Each row is a point. Each copy is the shape, with its points in the same order, stretched, turned, moved and blurred by noise. Some copies are also mirrored. Which?

Shape (6 x 3)
0.047	0.042	0.035
0.000	0.022	-0.012
0.030	-0.007	0.022
0.003	-0.042	0.029
0.020	0.052	-0.040
0.017	-0.026	-0.020
Copy 1 (6 x 3)
-0.044	0.066	0.031
-0.006	0.010	-0.029
-0.039	0.003	0.022
-0.011	-0.035	0.033
-0.035	0.046	-0.061
-0.027	-0.031	-0.024
Copy 1 is: mirrored
Copy 2 (6 x 3)
0.054	-0.002	0.036
0.007	0.009	0.009
0.028	-0.027	0.012
-0.007	-0.045	0.008
0.032	0.043	-0.004
-0.002	-0.019	-0.023
Copy 2 is: only turned

Shape (6 x 3)
-0.035	0.007	-0.013
0.001	0.039	-0.023
-0.021	0.001	-0.005
-0.017	-0.065	-0.013
0.040	0.011	-0.008
-0.035	0.029	0.047
Copy 1 (6 x 3)
-0.013	0.019	-0.038
-0.002	-0.022	-0.057
-0.002	0.014	-0.023
0.040	0.060	-0.004
0.035	-0.024	-0.019
-0.041	-0.004	0.024
Copy 1 is: mirrored
Copy 2 (6 x 3)
-0.031	0.026	-0.015
0.005	0.028	-0.047
-0.017	0.015	-0.007
-0.039	-0.053	0.029
0.035	-0.015	-0.022
0.007	0.079	0.018
Copy 2 is: only turned

Shape (7 x 4)
-0.008	-0.023	0.022	-0.014
0.084	0.008	-0.039	0.041
-0.017	0.001	0.014	-0.068
0.001	0.030	0.000	-0.007
-0.017	-0.012	0.029	-0.011
-0.020	0.024	-0.019	0.022
-0.037	-0.020	-0.006	-0.015
Copy 1 (7 x 4)
-0.032	-0.024	0.034	0.001
0.089	0.064	0.020	-0.035
-0.059	-0.057	0.004	-0.039
-0.016	0.009	-0.026	-0.021
-0.043	-0.011	0.023	0.007
0.003	0.007	-0.034	0.026
-0.021	-0.047	0.011	0.026
Copy 1 is: only turned
Copy 2 (7 x 4)
-0.003	0.003	0.027	-0.023
0.020	0.037	-0.066	0.028
0.007	-0.028	0.011	-0.066
0.030	-0.023	-0.003	-0.014
0.011	0.000	0.030	-0.021
0.016	-0.035	0.004	0.018
-0.023	-0.032	0.016	-0.020
Copy 2 is: mirrored
Copy 3 (7 x 4)
0.026	0.036	0.017	-0.002
-0.004	-0.014	-0.101	0.029
0.044	-0.020	0.051	-0.017
-0.007	-0.024	0.014	0.013
0.020	0.031	0.029	0.007
-0.044	-0.006	0.008	0.002
0.000	0.025	0.026	-0.029
Copy 3 is: mirrored

Shape (10 x 4)
0.005	-0.002	-0.024	0.016
-0.008	0.068	-0.050	0.011
0.002	-0.016	-0.039	-0.003
-0.001	0.026	0.012	-0.008
-0.004	-0.008	0.043	0.023
-0.008	-0.014	0.011	0.000
0.019	0.028	-0.022	-0.023
-0.001	-0.031	-0.050	-0.010
0.001	-0.008	0.107	-0.038
-0.062	-0.017	-0.019	-0.016
Copy 1 (10 x 4)
-0.024	-0.011	-0.014	0.023
-0.058	0.050	0.019	0.030
-0.023	-0.003	-0.030	0.011
-0.005	0.012	0.033	0.003
0.001	-0.033	0.040	0.030
-0.012	-0.018	0.006	-0.002
-0.005	0.034	-0.002	0.008
-0.030	-0.009	-0.049	-0.011
0.059	-0.020	0.081	-0.016
-0.052	-0.012	0.006	-0.038
Copy 1 is: only turned
Copy 2 (10 x 4)
0.018	-0.006	-0.031	0.007
0.034	0.032	-0.039	-0.058
0.031	-0.031	-0.021	-0.003
0.000	0.026	0.004	-0.016
-0.034	0.016	-0.017	0.038
-0.013	-0.015	-0.003	0.013
0.039	0.021	0.012	-0.026
0.042	-0.054	-0.013	0.010
-0.064	0.021	0.064	0.038
-0.012	-0.069	-0.024	-0.023
Copy 2 is: only turned
Copy 3 (10 x 4)
0.029	-0.023	-0.021	0.006
0.078	0.033	0.033	0.001
0.026	-0.036	-0.012	0.019
0.011	0.021	0.036	-0.010
-0.017	0.013	-0.014	-0.024
-0.008	-0.015	-0.004	0.002
0.037	-0.014	0.035	-0.013
0.031	-0.057	-0.021	0.033
-0.077	0.022	0.057	-0.049
0.002	-0.006	-0.004	0.064
Copy 3 is: mirrored
Copy 4 (10 x 4)
0.022	0.012	0.006	0.008
0.035	0.008	-0.056	-0.032
0.021	0.018	0.000	0.036
-0.015	0.004	0.008	-0.014
-0.009	-0.012	0.055	-0.013
-0.004	-0.001	0.032	0.015
-0.002	0.024	-0.021	0.008
0.025	0.021	0.004	0.049
-0.081	-0.011	0.069	-0.009
0.005	-0.033	0.008	0.042
Copy 4 is: mirrored

Shape (12 x 6)
0.041	0.013	-0.015	-0.036	0.014	-0.025
-0.014	-0.030	-0.017	0.022	-0.003	-0.007
-0.016	-0.041	0.032	0.014	-0.029	-0.002
-0.001	0.020	0.028	0.048	-0.004	0.051
-0.005	-0.015	-0.022	-0.012	-0.046	-0.001
0.045	-0.012	-0.039	-0.014	0.013	-0.052
-0.004	0.026	0.039	0.041	-0.018	0.062
0.001	-0.008	-0.020	-0.027	0.026	-0.009
-0.029	0.004	0.002	0.015	-0.027	-0.037
-0.029	0.017	0.017	0.029	-0.001	0.048
0.024	0.001	-0.008	-0.028	0.009	-0.036
0.024	-0.009	-0.035	-0.010	-0.005	-0.034
Copy 1 (12 x 6)
0.047	0.018	0.003	0.030	-0.047	0.026
-0.013	-0.026	-0.025	-0.003	-0.028	0.036
0.014	-0.026	-0.040	-0.033	-0.009	0.012
-0.009	-0.011	0.031	-0.048	-0.001	0.004
-0.002	0.024	-0.042	-0.003	-0.025	0.039
0.027	0.001	-0.016	0.038	-0.082	0.041
-0.008	0.000	0.030	-0.060	0.013	-0.003
0.029	-0.011	-0.004	0.030	-0.018	0.039
-0.009	-0.001	-0.042	0.012	-0.027	-0.010
-0.012	-0.010	0.016	-0.029	0.020	0.007
0.042	0.005	-0.012	0.030	-0.043	0.019
0.011	0.009	-0.023	0.024	-0.061	0.038
Copy 1 is: only turned
Copy 2 (12 x 6)
-0.010	-0.021	0.014	0.038	0.037	-0.049
-0.013	-0.027	0.020	-0.014	-0.043	0.003
-0.014	0.032	0.026	-0.043	-0.054	-0.007
0.003	0.010	-0.063	-0.026	-0.011	0.047
0.029	-0.014	0.041	0.009	-0.030	-0.022
-0.016	-0.052	0.017	0.031	-0.002	-0.080
0.006	0.038	-0.060	-0.028	-0.001	0.060
-0.014	-0.042	0.038	0.029	0.023	-0.011
-0.021	-0.005	0.013	0.026	-0.060	-0.024
-0.004	0.006	-0.041	-0.009	-0.007	0.061
-0.017	-0.011	0.027	0.028	0.005	-0.055
0.000	-0.046	0.024	0.023	-0.008	-0.061
Copy 2 is: mirrored
Copy 3 (12 x 6)
0.007	0.024	-0.010	0.049	-0.023	-0.024
0.017	-0.001	-0.007	-0.042	0.018	-0.011
-0.016	-0.025	0.032	-0.055	0.012	-0.012
0.022	-0.040	0.052	0.009	0.024	0.051
-0.012	-0.037	-0.025	0.000	0.006	-0.027
0.034	0.033	-0.024	0.022	-0.023	-0.053
0.006	-0.056	0.055	0.003	0.035	0.056
0.005	0.041	-0.028	0.002	-0.002	0.003
-0.011	-0.018	0.002	-0.005	0.048	-0.037
-0.002	-0.026	0.028	-0.005	0.041	0.051
0.001	0.028	-0.007	0.026	-0.013	-0.030
0.019	0.007	-0.021	0.018	-0.006	-0.040
Copy 3 is: only turned
Copy 4 (12 x 6)
0.011	0.016	0.008	-0.048	0.066	-0.006
0.011	-0.018	-0.024	0.031	-0.024	-0.045
-0.030	-0.030	-0.025	0.004	-0.071	-0.010
0.053	0.003	-0.042	0.031	-0.051	0.063
0.012	-0.033	0.033	-0.016	-0.038	-0.021
0.014	-0.018	-0.016	-0.033	0.082	-0.058
0.050	0.007	-0.028	0.023	-0.070	0.081
0.000	0.034	0.010	0.000	0.031	-0.028
0.018	-0.008	-0.026	-0.037	-0.061	-0.049
0.039	0.024	-0.017	0.032	-0.066	0.041
-0.001	0.013	-0.004	-0.049	0.038	-0.024
0.017	-0.020	-0.001	-0.030	0.033	-0.048
Copy 4 is: mirrored

Shape (11 x 6)
-0.018	0.006	0.006	0.040	0.006	0.001
-0.009	0.016	0.009	-0.056	0.011	-0.007
-0.006	0.065	0.035	-0.056	0.029	-0.034
0.008	0.052	0.047	-0.047	0.008	-0.056
0.015	-0.072	0.008	-0.002	0.010	0.016
-0.023	-0.020	-0.011	0.034	0.036	0.028
-0.014	0.001	-0.015	-0.014	-0.010	-0.016
-0.006	0.019	0.004	0.007	-0.004	0.030
-0.009	-0.001	-0.013	0.024	0.020	0.008
-0.008	0.003	0.025	0.031	0.003	0.026
0.025	0.007	-0.026	0.032	0.015	0.018
Copy 1 (11 x 6)
0.023	0.053	0.014	0.021	0.002	0.007
-0.047	-0.043	0.011	0.043	0.035	0.012
-0.035	-0.046	0.068	0.057	0.078	0.033
-0.044	-0.053	0.091	0.033	0.052	0.040
-0.008	-0.003	-0.027	0.046	-0.081	0.015
0.046	0.051	-0.035	0.047	-0.019	0.005
-0.012	-0.019	0.008	-0.004	0.016	0.011
-0.011	0.041	-0.013	0.030	0.021	-0.023
0.028	0.030	-0.005	0.011	-0.004	0.008
0.004	0.061	0.004	0.041	0.003	-0.007
0.038	0.018	-0.014	0.001	-0.009	-0.037
Copy 1 is: mirrored
Copy 2 (11 x 6)
-0.048	-0.032	0.019	0.026	0.002	-0.010
0.018	0.034	-0.003	0.003	0.034	0.042
-0.008	0.085	0.012	0.015	0.057	0.053
0.009	0.071	0.038	0.015	0.072	0.014
0.046	-0.035	0.020	0.028	-0.033	-0.026
-0.032	-0.023	-0.009	0.034	-0.026	0.005
0.005	-0.009	-0.007	0.000	0.027	0.003
-0.023	-0.002	0.020	-0.006	-0.010	0.025
-0.041	-0.003	0.005	0.014	-0.013	0.006
-0.032	-0.022	0.038	0.022	-0.011	0.005
-0.031	0.007	0.005	-0.020	-0.031	-0.012
Copy 2 is: only turned

Shape (13 x 8)
-0.031	-0.074	-0.018	-0.006	-0.010	-0.009	-0.020	0.015
0.048	0.002	0.003	-0.014	0.015	-0.018	-0.018	0.008
0.049	0.043	0.000	0.029	0.010	0.016	0.007	0.037
-0.052	-0.024	0.028	0.005	-0.004	-0.007	-0.046	0.015
-0.048	-0.014	0.002	-0.056	-0.025	0.037	0.065	-0.025
0.030	-0.005	0.011	0.019	0.016	-0.022	-0.004	-0.014
0.036	0.002	0.010	0.044	0.009	-0.035	0.007	-0.006
-0.008	-0.006	-0.013	-0.074	-0.057	0.064	0.041	-0.057
0.018	0.007	-0.017	0.035	-0.013	0.001	-0.024	0.017
-0.038	-0.019	-0.014	-0.016	-0.031	-0.051	-0.025	0.017
-0.057	-0.029	-0.004	-0.017	0.016	-0.025	-0.045	-0.021
0.038	0.020	0.024	0.060	0.009	-0.027	-0.027	-0.027
0.009	0.011	-0.030	0.044	0.034	-0.026	-0.016	-0.004
Copy 1 (13 x 8)
0.056	-0.029	0.031	-0.032	0.038	0.020	-0.001	-0.012
0.015	0.007	-0.028	0.016	0.012	-0.006	-0.028	-0.013
-0.022	-0.013	-0.025	0.041	-0.019	-0.017	0.014	-0.003
0.026	-0.010	0.054	0.026	0.059	0.022	-0.003	-0.003
0.003	0.005	0.076	-0.042	-0.010	0.021	-0.035	-0.044
-0.002	0.004	-0.008	0.013	0.014	-0.028	-0.023	-0.005
0.000	0.015	-0.016	0.020	0.011	-0.042	0.007	-0.003
0.017	0.004	0.048	-0.034	-0.010	0.023	-0.057	-0.092
0.000	-0.020	-0.020	0.021	0.027	-0.010	0.019	-0.016
0.036	0.010	0.017	-0.022	0.059	0.031	0.015	-0.019
0.017	-0.008	0.042	-0.014	0.066	0.020	-0.030	-0.004
-0.010	0.010	-0.011	0.052	0.032	-0.061	-0.005	-0.002
-0.025	-0.018	-0.021	-0.001	0.023	-0.027	0.004	0.013
Copy 1 is: mirrored
Copy 2 (13 x 8)
-0.008	0.020	0.031	0.018	-0.033	0.018	0.026	0.028
0.018	0.011	-0.037	0.007	0.015	0.012	0.031	-0.011
0.010	0.034	-0.024	-0.024	0.035	-0.012	0.039	-0.039
-0.021	-0.004	0.034	-0.026	-0.023	0.024	0.029	-0.001
-0.016	0.012	0.024	0.006	-0.097	-0.047	-0.002	-0.008
0.007	0.005	-0.035	0.023	0.032	0.006	0.012	-0.002
0.012	0.008	-0.030	0.032	0.058	-0.008	0.017	-0.005
-0.024	0.031	-0.033	0.002	-0.094	-0.067	-0.003	0.028
0.003	0.032	-0.016	-0.021	0.025	-0.010	0.024	0.009
0.014	-0.006	0.029	-0.009	-0.023	-0.008	0.023	0.026
-0.006	-0.007	0.023	-0.012	-0.029	0.033	-0.006	0.016
-0.002	0.004	-0.051	0.010	0.075	-0.001	0.005	0.002
0.020	0.026	-0.011	-0.004	0.050	0.016	0.001	-0.004
Copy 2 is: mirrored
Copy 3 (13 x 8)
0.061	-0.059	0.037	-0.009	0.034	0.000	-0.033	0.030
0.000	0.032	-0.016	0.035	-0.009	-0.019	-0.030	0.025
-0.049	0.024	-0.078	0.026	-0.003	-0.010	0.001	0.004
0.076	-0.047	-0.023	0.002	-0.031	-0.007	-0.010	0.023
0.009	-0.009	0.036	-0.024	0.021	0.041	-0.006	-0.092
-0.002	0.001	-0.016	0.038	-0.025	0.008	-0.048	0.026
-0.021	-0.023	-0.036	0.046	-0.033	0.007	-0.049	0.035
-0.020	0.040	0.039	-0.046	0.009	0.000	-0.024	-0.115
-0.020	-0.019	-0.041	0.003	-0.022	-0.032	-0.018	0.029
0.041	-0.046	0.032	0.022	-0.031	-0.039	-0.002	0.041
0.070	-0.027	0.024	-0.010	-0.029	0.019	-0.010	0.043
-0.012	-0.001	-0.065	0.038	-0.076	-0.004	-0.052	0.052
-0.005	-0.013	-0.024	0.008	-0.028	0.015	-0.013	0.070
Copy 3 is: only turned
